Each row is a point. To make a cloud, some directions were put in groups of two or more. Within a group, all points are equally far from the middle, so they leave a hole (a ring in 2 directions, a hollow ball in 3). The other directions are filled evenly. Then the cloud was stretched, turned, moved and blurred a little. How many holes are there, and how many directions does each take, smallest first?

Cloud, 22 rows:
[[ 3.0  0.2  1.5]
 [ 1.1 -1.1  3.5]
 [ 2.9 -3.3 -3.7]
 [ 4.4  0.1 -3.1]
 [-3.2  4.8 -0.3]
 [-0.4  5.8 -2.8]
 [ 3.8 -3.8  0.8]
 [-0.9 -1.8 -2.9]
 [ 2.1  3.5 -1.0]
 [ 0.1 -3.8  0.3]
 [ 1.7 -4.2 -1.9]
 [ 2.2  3.4 -5.1]
 [ 2.9 -4.5 -1.6]
 [-2.1  1.4  3.0]
 [-3.6  2.8  0.7]
 [-0.6 -0.6 -4.5]
 [-3.4  4.9 -1.2]
 [ 2.8 -0.7 -5.7]
 [ 0.5  0.3  3.4]
 [ 1.2 -3.3 -3.1]
 [ 4.6 -2.8 -0.7]
 [ 0.5  0.6 -6.0]]
Holes: 1 (3)

Cloud, 30 rows:
[[ 4.9  0.3  1.0 -3.0]
 [-0.4 -4.2  0.9  0.1]
 [ 5.5  1.3  0.2  2.2]
 [-7.3 -5.0 -0.1  1.2]
 [-0.2 -3.1  2.7  3.3]
 [-3.1 -1.4  4.6 -3.0]
 [-6.2 -0.7  2.0  2.1]
 [-3.0 -4.2  2.3 -0.7]
 [-6.2  0.9 -3.4 -0.1]
 [-4.5 -1.6  1.2 -1.2]
 [-0.3 -5.9  0.8 -0.5]
 [-0.5  3.9 -1.3  3.9]
 [ 1.4  0.9 -0.4 -2.0]
 [ 1.3 -3.8 -1.0 -3.4]
 [ 1.0 -5.7 -0.8  1.1]
 [ 0.0 -0.9 -2.8 -2.5]
 [-3.2 -2.7 -1.8 -2.0]
 [-4.2 -2.5  2.2  2.7]
 [-5.4  2.3  0.4  0.1]
 [-4.5 -4.6  1.1  0.2]
 [-4.2 -2.7  0.5 -3.2]
 [ 3.8 -1.5  1.9  3.9]
 [ 5.7 -0.4  4.1  1.8]
 [-7.3 -5.0  1.8 -0.3]
 [-0.4 -1.7 -1.5  4.8]
 [ 0.5  0.1 -2.8 -0.4]
 [-3.7 -2.2  0.8 -0.5]
 [-3.9  1.4  0.3 -2.5]
 [ 2.6  4.0  0.2 -2.3]
 [ 1.3 -1.4  0.9 -5.6]]
Holes: 0

Cloud:
[[ 1.6 -4.9 -5.0  0.8 -3.8 -1.0]
 [ 3.4  5.2  1.5 -1.4 -1.3  1.1]
 [ 1.3 -0.8 -1.4  3.1  1.0 -0.6]
 [ 0.1  4.5  0.6 -0.1 -3.2 -0.1]
 [ 6.0 -4.9 -2.4  0.6 -3.4  3.6]
 [-3.3  3.8 -1.1  1.6  2.3  1.6]
 [-2.1  0.4  5.6 -2.1 -3.2 -1.2]
 [-6.4  8.2  0.0 -1.3  0.2 -0.8]
 [-2.9  3.8  3.0  3.6 -2.5  1.1]
 [ 1.3  6.4 -2.9 -2.0  0.0 -1.6]
 [ 0.8 -0.8 -0.6 -5.4 -2.3  0.2]
 [-1.9  3.0 -0.5  2.0 -3.1 -1.7]
 [-1.6  3.3  4.7  1.2 -3.4  1.8]
 [-1.0  4.7  3.1  1.9  0.2 -0.9]
 [-0.3  2.5  2.3 -5.8 -1.6  3.3]
 [ 2.7 -5.4  0.2 -1.6 -3.5 -0.6]
 [ 4.1 -0.8 -6.0 -0.4  1.1  1.1]
 [ 4.9 -7.9 -2.9 -3.8 -3.7 -3.4]
 [-1.9  1.8  1.0  0.4 -3.0  4.6]
 [-2.9 -1.2 -0.8 -0.8 -2.9 -1.0]
 [ 4.2  0.6 -1.8 -4.4 -5.3 -2.7]
 [ 1.2  2.5  4.5 -2.7 -1.3  1.1]
 [ 3.1  0.2  0.0  2.0 -4.7  3.3]
 [-2.8 -1.6 -1.9 -1.8  0.2  1.6]
 [ 5.3 -0.7 -1.5 -4.4  0.7  1.6]
 [ 0.0  1.8 -5.0 -2.5 -0.7  3.4]
 [ 0.7  4.6 -0.3  0.1 -1.7 -7.8]
 [ 3.9 -1.6 -2.2 -3.1 -3.0 -3.8]
 [ 3.6 -2.2 -2.9 -4.2 -1.9 -2.3]
 [ 1.1 -4.8 -1.7  2.1 -3.2 -7.4]
 [ 3.1 -3.0 -6.8  0.5  0.7 -0.8]
 [ 7.9 -1.4  0.3 -3.2 -2.5 -0.7]
 [-2.5  0.1 -3.9 -0.7 -0.8  1.4]
 [ 4.9 -6.0  2.1 -1.5 -1.8  2.5]
 [-2.0  1.9  0.2 -3.0  2.0  1.9]
 [-4.5  7.4  5.3 -1.7  2.4 -0.6]
 [ 2.3 -3.8  0.7 -1.2 -2.0 -1.3]
 [ 2.4  1.0  2.5  1.6  1.2 -3.6]
 [-0.7  2.2 -2.0 -3.9 -1.8 -0.6]
 [ 4.2 -2.2 -2.0  2.6 -1.2 -0.9]
 [ 2.8  3.4  2.5 -2.6 -0.9 -4.5]
 [ 2.1  0.1 -4.1 -4.4  0.3 -1.7]
 [-0.1 -2.3  1.4  3.2 -1.1  0.6]
 [ 1.1 -3.3 -0.2 -1.2  0.4 -3.0]
 [-0.7  2.3 -0.7 -3.8  0.2  0.2]
 [-4.0  2.0 -0.3 -1.4  1.9  0.0]
 [ 1.8 -1.3 -0.8 -0.7  4.4 -2.1]
 [-5.8  8.3  2.3 -0.4  3.0  1.3]]
Holes: 0

Cloud (104 x 9):
[[-3.1 -2.2 -5.4 -2.5  2.0  1.6 -3.5 -0.7  0.9]
 [-2.8  4.4 -0.4 -2.5  4.1  0.8 -0.2  3.8 -4.7]
 [-2.1 -5.5  0.0 -0.6  0.6  2.4 -0.5 -3.7  1.8]
 [-6.3 -0.2  0.8  3.1 -2.3  2.8 -3.4 -0.3 -1.9]
 [-2.7  4.6 -3.1  6.9  0.0  7.2  2.0  1.0 -2.6]
 [-5.2  1.3  4.8  2.8 -0.5  1.6 -3.0  4.3 -2.1]
 [-0.3  1.5  0.2  4.0  3.1  0.2  1.3  1.6  4.3]
 [-0.4 -0.7  1.1 -2.0 -0.9  6.0 -3.0 -2.5 -3.9]
 [ 1.0  1.4  2.2  2.6 -3.0  2.4  5.2  0.4  3.6]
 [-1.0 -5.3 -0.5 -6.2 -1.0 -3.9  0.0 -1.2  1.3]
 [ 0.8  1.0 -0.3  1.5 -1.4  1.5  4.1 -1.5  1.4]
 [ 3.7  0.3  0.7  0.8  2.5 -1.7  7.9  1.7 -4.7]
 [-1.7  0.0  2.3  4.0  0.6 -2.1 -3.8  2.5  2.2]
 [ 1.4 -0.7  3.0 -3.7  0.7  0.6 -3.8  0.9 -4.7]
 [ 1.8  8.5  3.2  3.0 -0.8  1.6  1.7  6.0  1.4]
 [-1.6  2.2 -1.0 -2.7  4.0  4.9 -2.8 -3.3  1.5]
 [ 0.1  2.2  0.4  3.7  1.5 -1.5  7.7  1.8 -1.0]
 [ 2.5  1.8 -0.6 -4.4 -1.3 -1.3  1.3 -0.6  2.3]
 [ 1.7  3.2  2.2 -4.4  2.1 -0.7 -1.4  1.7  7.0]
 [-0.6 -0.6 -1.6  1.8  3.2  1.7  7.3  2.2 -0.4]
 [ 3.0  0.0  1.9 -3.4 -0.2 -2.8  4.7  1.2 -4.2]
 [ 1.9 -3.4  3.6  2.0  1.7 -2.4 -2.3  3.6  5.1]
 [ 2.9  0.7  0.5 -1.8  2.4  2.3  0.2 -3.0 -1.5]
 [-0.1  1.6 -3.2  2.0  0.4  0.7  1.8  0.7  3.6]
 [-2.2  3.0  4.7  2.1  0.5 -0.7 -0.5  1.7 -4.0]
 [ 0.4  7.8  2.4 -3.0  0.6  5.4 -1.9  6.4  1.7]
 [-3.2  5.3  3.7 -2.1  0.0  3.0 -2.9  3.6 -0.6]
 [-0.5  5.1  0.3 -2.4  1.6 -0.6 -1.7 -2.0  0.6]
 [-2.7 -2.4 -2.9  1.5  0.7 -1.4  0.2 -1.2 -2.8]
 [-3.0  1.3 -2.8  0.2 -0.4  5.4  3.3 -1.9  0.6]
 [ 1.6 -3.2  2.4  1.7 -1.4 -3.4  4.6  1.7 -2.8]
 [-1.8 -0.7  0.3  6.1  0.7  4.6 -0.7  0.5 -0.8]
 [ 0.1  1.7 -1.9  4.1 -0.7  2.7  5.0  5.5 -1.0]
 [ 0.9  3.4 -2.5  4.9  0.4  2.8  4.8 -0.3  0.3]
 [-0.6 -6.3 -0.2 -6.1  4.6 -1.6  1.0 -3.8 -2.1]
 [-4.2 -3.1  0.3  2.9  0.0  5.7  2.7 -1.8 -1.4]
 [ 1.2  2.8  3.0 -4.3  3.5 -5.6 -2.8 -1.8  0.3]
 [-5.2  1.7 -1.7  1.2  4.3  2.8  0.8  3.1  0.3]
 [-3.3 -1.4  2.7 -7.2  0.2  0.4 -6.9 -1.3  0.7]
 [-2.4  3.9 -2.1  2.5 -2.6  1.9  2.8  1.5  2.2]
 [ 0.6  6.0  1.3 -0.4 -0.7  2.6  2.0  1.5  1.1]
 [ 0.7 -3.2 -1.0 -3.5  2.2 -2.9  5.3 -3.7 -0.4]
 [ 4.7  5.0  5.3 -3.3  4.5 -2.1  0.8  3.5 -2.0]
 [ 2.7  1.6  1.9  1.7 -2.1  2.9  3.8 -1.0  0.7]
 [ 3.9  5.1  3.3 -0.3  2.0 -0.4  7.1 -2.2 -2.6]
 [-1.1  0.2 -3.6 -2.0  2.4  6.5  1.8  2.2 -1.6]
 [-4.6  1.5 -1.7  2.5  0.0  3.3  3.0 -1.9  0.5]
 [-0.4  2.4  2.9 -2.9  1.3  6.8 -2.2 -1.5 -1.3]
 [ 1.1 -1.4  0.9  4.8 -0.1 -1.3  4.4  4.6 -4.6]
 [-4.9  1.1  2.2 -1.9 -1.1  0.6 -1.9 -2.6  0.6]
 [ 1.6  8.0  1.7 -4.2  0.7  0.8  1.5 -1.0  1.0]
 [-2.7 -2.2 -3.3 -2.6  1.6 -0.2 -2.9  1.1 -1.3]
 [ 1.3  0.9  4.9 -1.3  2.7 -5.7 -4.0 -1.6  1.9]
 [-3.9 -0.6 -1.1 -2.8  2.0 -2.7  1.1 -0.8  2.8]
 [-0.5  3.5 -0.4  1.7  1.6  8.1 -2.0  1.4 -2.8]
 [-1.7  1.8 -1.3  0.9 -0.7 -1.9  3.7 -0.8  3.0]
 [-2.5 -1.8  3.6  0.1 -0.3 -4.6  0.1 -3.8  4.2]
 [-2.3  3.0 -0.6 -0.3  2.0  3.7  3.6 -3.1 -1.8]
 [-4.5 -2.4  0.7 -4.5  3.0  2.3  5.0 -1.3 -3.7]
 [-0.1  0.0 -2.2 -2.9 -1.0  1.5 -3.3  3.4  2.5]
 [-1.4  0.5  0.8  0.1  2.2 -4.8  1.3 -2.5  0.9]
 [-4.5 -5.0  2.1  2.5  2.5  3.0 -1.7 -2.4  1.0]
 [-0.9  1.6  0.0  3.2  0.0  4.5  0.8  1.2 -1.7]
 [-1.5  2.6  3.9  0.0 -1.3  5.9 -3.1  5.0 -0.8]
 [-1.3  1.4  1.8 -3.7  3.4  1.2  2.7 -3.7 -4.1]
 [ 2.0  7.5 -0.2  2.4 -0.1 -0.2  6.6 -1.2  3.2]
 [ 0.5  1.4 -5.5 -3.2  2.3 -0.5  5.1  0.9 -3.6]
 [ 5.6  3.7  4.3 -1.9  5.8 -2.5  1.2  5.3 -2.9]
 [-6.3 -3.6 -5.0  0.0 -0.4  1.8  4.8  0.9 -4.5]
 [ 3.2  3.6  0.9  0.1  2.7 -3.0  3.8  1.6  5.6]
 [ 4.8  5.3  5.0  1.2 -0.7  1.0 -1.9  4.1 -0.9]
 [ 0.7  5.9  0.6 -0.3  0.8  2.9  4.7 -1.8  4.5]
 [-2.9  0.3 -1.5 -2.4  3.5  0.6  3.0 -3.7  0.8]
 [ 1.0 -4.5 -0.5 -2.8  0.0 -3.5 -4.2 -2.3 -0.9]
 [-6.3 -0.3 -1.6  0.3 -0.9  4.2  3.1 -3.2  3.6]
 [-2.3  0.9 -0.9 -3.9  3.8  1.6  2.1 -3.7  1.3]
 [-3.8 -3.5 -2.3  3.3 -0.5  1.8 -4.7  0.3  0.1]
 [-3.2 -9.8 -0.1 -1.0  0.8  0.4 -3.1 -0.3 -1.7]
 [-2.3 -0.7 -1.4 -1.9  2.2 -1.1 -2.5  0.4 -2.3]
 [-5.1  0.2 -0.9  1.8  0.0  6.2  4.3 -0.2 -4.7]
 [ 0.2  3.2  0.3 -0.9  1.1  3.7 -1.5  1.1  2.6]
 [ 0.5  0.4  2.4  1.6 -4.2 -0.7  5.8 -3.5 -0.1]
 [-5.4  1.8 -3.2 -2.6 -3.8  4.7  0.8 -2.8 -0.7]
 [ 3.4  2.3 -3.8  1.1  0.3  2.0 -2.0  0.5 -1.2]
 [-0.2  0.5  2.2  4.6 -2.3  0.1  3.1  0.9 -2.0]
 [ 3.0  0.7 -0.8 -4.3  1.0 -4.0 -0.2 -1.3  2.1]
 [-3.0  7.0 -1.2 -2.3  0.5  3.3  2.3  0.3  2.1]
 [-2.3 -4.8 -1.8 -0.1  1.0  3.2  2.8 -3.9  2.2]
 [-2.1 -3.5 -1.5 -6.9 -1.0  0.1 -1.7 -7.5  2.6]
 [-0.2 -5.9  3.9 -2.7  1.2 -4.1 -2.2 -1.5  1.0]
 [-3.3 -5.2 -3.3  1.5  1.4  4.6  1.0  0.1 -1.7]
 [ 0.1 -2.4 -5.1  3.2  1.0  3.2  3.6 -0.8  1.2]
 [-6.0  0.6  1.2  5.5 -3.8  5.1 -1.8 -0.4 -2.3]
 [-5.3  1.8 -4.7 -1.5  1.5  3.9  3.7  1.3 -5.9]
 [-0.5 -0.6 -1.8 -2.3  5.1  4.0  2.9  3.2  1.9]
 [-0.1  3.0 -1.5 -0.4 -1.7  7.4  0.5  0.6  0.2]
 [ 1.6  1.1 -0.7  0.3  2.9 -3.9  6.7  2.9 -2.3]
 [ 3.6  2.9  4.4  4.0  2.0 -2.3  2.0  2.0 -0.4]
 [-2.3  1.7 -2.0  0.6 -3.2  1.1 -1.2  5.1 -0.4]
 [-2.3 -2.9 -3.2  2.4  0.2  1.1  0.1  0.5  2.4]
 [ 1.3  5.5  2.3  5.2  0.4  4.1  1.1  3.1 -1.7]
 [ 2.6  4.8  1.9 -5.1  4.1 -0.3  3.8  1.2 -2.3]
 [ 1.3 -1.0  1.9 -3.3  5.3  3.7 -4.8  3.5  0.2]
 [ 3.3 -1.5  0.4 -2.1  1.0 -3.5 -4.8  2.0 -1.5]]
Holes: 0
